Rows are points. Each table stands for the endless flat space through its points: a line for two points, a plane for three, and so on. The two share one point or none. Which?

First:
[[  7.2  -3.0 -17.0  -9.1]
 [  4.5  -5.8 -20.2  -7.4]]
Second, 2 rows:
[[  9.9   4.0 -10.9  -6.7]
 [ 10.2  -6.2 -14.8 -13.0]]
They share: no point

First:
[[-18.5  -8.3  -3.5  21.2   6.5   4.1  -8.1   4.1]
 [-15.2  -7.5   3.5   0.8   5.9   6.6   1.1  -4.4]
 [  7.8 -16.3 -10.3  24.9  20.7  -8.5 -14.6  -9.3]
 [  4.6   2.8  -1.5   3.3   9.8   4.7 -18.1   1.3]
 [ 16.4  -7.3  -6.9   2.0  16.0  -0.9 -18.9 -10.5]
 [-24.7 -11.3   1.2  11.1   4.9   6.3   3.9  -1.2]]
Second, 2 rows:
[[-17.5  -3.0  -9.5   3.0  12.0  -5.3  -1.2  -3.7]
 [  0.0  -1.5  -1.5  18.0  15.5   6.7  -7.2   5.8]]
They share: no point

First (4 x 11):
[[ -5.3  -2.6  -8.7  -2.1   6.6  -6.5 -10.6  10.7  10.7  19.6  -0.1]
 [-12.2   9.0   1.7   2.7  -5.0   9.6  -4.0  -0.6  14.0   9.0  -3.9]
 [ -5.9  -0.3 -12.2  -8.4   9.2  -6.9 -19.6  14.7   5.2  19.7  -4.0]
 [ -2.0  -8.3 -10.0  -2.4   9.4 -12.5 -10.0  12.8  11.8  24.3   1.0]]
Second, 2 rows:
[[ -3.5   0.6  -2.3 -10.2  -3.7  -0.6  -7.6  17.7  11.5   4.4  -5.5]
 [-13.5   8.2 -13.1   4.2   7.1   2.6 -11.6   6.9   7.5  13.6   6.1]]
They share: [-11.0   6.3 -10.4   0.6   4.4   1.8 -10.6   9.6   8.5  11.3   3.2]

First, 4 rows:
[[-14.0   7.3 -26.9  -5.2   5.0  15.8   5.4   1.3  21.5 -12.1 -13.2   0.3
    5.7 -15.6]
 [ -7.1   7.6 -15.7  -4.8  -4.7   4.7   4.4   8.7  18.1  -9.2 -16.3   7.5
    2.7  -8.9]
 [-20.0   3.7  -9.0   2.1   1.9  16.7  -3.7 -13.3  10.7  -5.3  -2.4   2.6
   22.3  -2.5]
 [-15.3  11.4 -13.6  -8.9   4.6  23.2  -0.1 -13.5   4.5 -13.8  -5.7  -5.6
   17.3 -10.2]]
Second (3 x 14):
[[ -5.9   3.9  -8.3 -10.3  -6.9  11.0  -3.7   2.9  12.9  -8.4  -3.9  12.0
    7.7   2.7]
 [-15.8   5.1  -9.5  -1.3  -6.9  11.6   2.3  -2.2  10.5  -8.1  -4.2   5.4
   15.5   0.6]
 [ -8.3  14.7   1.3   3.7   4.7   3.8   1.1   3.3   2.1  -4.0 -15.9   0.4
   19.3 -10.1]]
They share: no point
